Each row is a point. To make a cloud, some directions were put in groups of two or more. Within a group, all points are equally far from the middle, so they leave a hole (a ring in 2 directions, a hollow ball in 3). The other directions are filled evenly. Then the cloud was stretched, turned, moved and blurred a little. Count the holes, and give their numbers of directions, smallest first.
In the rows, 128 means zero.

Cloud (13 x 2):
[[124  91]
 [ 94 180]
 [ 87 172]
 [ 98 182]
 [154 104]
 [119 187]
 [103  92]
 [165 165]
 [117 189]
 [115  91]
 [169 140]
 [148 182]
 [ 78 112]]
Holes: 1 (2)

Cloud:
[[131  89]
 [ 80 155]
 [ 74 142]
 [121 183]
 [169 170]
 [108  90]
 [151 181]
 [ 85 103]
 [119  89]
 [ 73 125]
 [ 95 171]
 [179 141]
 [ 73 135]
 [ 81 106]]
Holes: 1 (2)

Cloud, 19 rows:
[[122 124 170]
 [159 181 131]
 [174 167 129]
 [156 136 212]
 [ 98 171 158]
 [131  87 117]
 [ 99 183 154]
 [125 103 131]
 [208  71 153]
 [157 134  88]
 [197 115 178]
 [128 101 147]
 [205 130 147]
 [180 178 208]
 [133 139  98]
 [142 132  92]
 [135  80 111]
 [122 110 121]
 [196 125 103]]
Holes: 1 (2)

Cloud:
[[113 172 107]
 [113  54 146]
 [ 64 122 190]
 [ 54  86  94]
 [ 93 150 122]
 [ 76  83 161]
 [ 90  97 142]
 [ 96 108 220]
 [142  95  95]
 [109 138 128]
 [142 158  82]
 [130  85 142]
 [ 94 123 114]
 [ 82  92 130]
 [ 93  94 195]
 [111 119 147]
 [134  77 108]
 [112 114 191]
 [141 106  67]]
Holes: 0

Cloud:
[[137 112  68 177]
 [111 101  77 174]
 [124  94 160 145]
 [119 103 135 215]
 [135 126 190 165]
 [ 85  98 139 195]
 [100 191 139 115]
 [117 114 103 134]
 [ 75 143 116 185]
 [ 63 162 126  90]
 [109 108 108 198]
 [ 98 131  91 201]
 [143 167 102 166]
 [106 170 104 193]
 [ 64 182 156 100]
 [109 156 125 229]
 [ 95 117  97 153]
 [146 154 114 129]
 [151 101 184 110]
 [ 89 159 150 152]
 [171 129 113 172]
 [170  74 124 166]
 [ 73 100  90 164]
 [ 94  62 132 119]
 [ 76 164 146 136]
 [ 91  79 122 181]
 [ 92 114 109 106]]
Holes: 0

Cloud (27 x 4):
[[123 126 125 202]
 [134 178 171 117]
 [138  57 106 104]
 [134 177 197 106]
 [ 51 173 134 101]
 [134  57  57 151]
 [107  93 143  82]
 [133 105 130  99]
 [143 132  85 168]
 [178 119  79 161]
 [207  87  97 120]
 [164  75 166 120]
 [146 162  70 155]
 [178 127 170  79]
 [132 137 146  95]
 [119 167 150  83]
 [158 150 112 116]
 [181 146 179 157]
 [ 57 126  80  89]
 [140 108 132 118]
 [206 136 168 174]
 [119 192 173 124]
 [ 61 133  94 114]
 [ 84 145 163  84]
 [142 171 102 170]
 [145  92  90 142]
 [165 112 115 166]]
Holes: 0

Cloud, 50 rows:
[[ 61  87 157  87 137  94]
 [140  78 131 128 125 158]
 [ 87 114  76 151 193 101]
 [103 107  64  73 201  87]
 [187 165  90  97 173 103]
 [ 83 128 102 126 132 148]
 [123 130 161 135 104 174]
 [ 57 172 144 146 145 173]
 [139 130 187 122 110 150]
 [206 113 101 132 192 118]
 [112 151  93 115 165  86]
 [ 92 150 115 171 133 135]
 [170 168  97 119 147 149]
 [ 83  96 127 121 115 116]
 [180 104 125  91 105 146]
 [142  88 163 135 124  86]
 [ 79 172 142 100 111 156]
 [156 100 104 134  99 131]
 [ 78 104 150 159  71 153]
 [167 130  98 163 191 122]
 [102 123 142 116 136 110]
 [ 96 143 104 177 147 123]
 [153 148 123 135 205 139]
 [121 107 169 182 145 114]
 [164 175 149  54 196 119]
 [157  98 135 154 216  41]
 [203 123 121 156 190 104]
 [156 148 169 181 112 102]
 [183 162 175 120 198 102]
 [113  61 143 147 188  95]
 [166 181 112 106 154 126]
 [111  89  84 130  70 152]
 [137 124 203 141 172 171]
 [129  92 198 169 159  90]
 [131  44 122 141 159  79]
 [180 169 102 126 110 164]
 [119  78 102 184  74 126]
 [176 137 192 112 149  82]
 [ 69 100 103 134 107 135]
 [203 174 101 104 210 108]
 [ 82 172 152 152 166 101]
 [110 121 162 168 103  73]
 [158 152 146 130 109 104]
 [176 103  78  85 172  62]
 [183 161 115 131 221 164]
 [143 194 161 108 128 153]
 [149  99 127 126  66 105]
 [ 51 145 142  81 186 196]
 [ 54 131 132 113 101 155]
 [111 124  78 104 196  71]]
Holes: 0
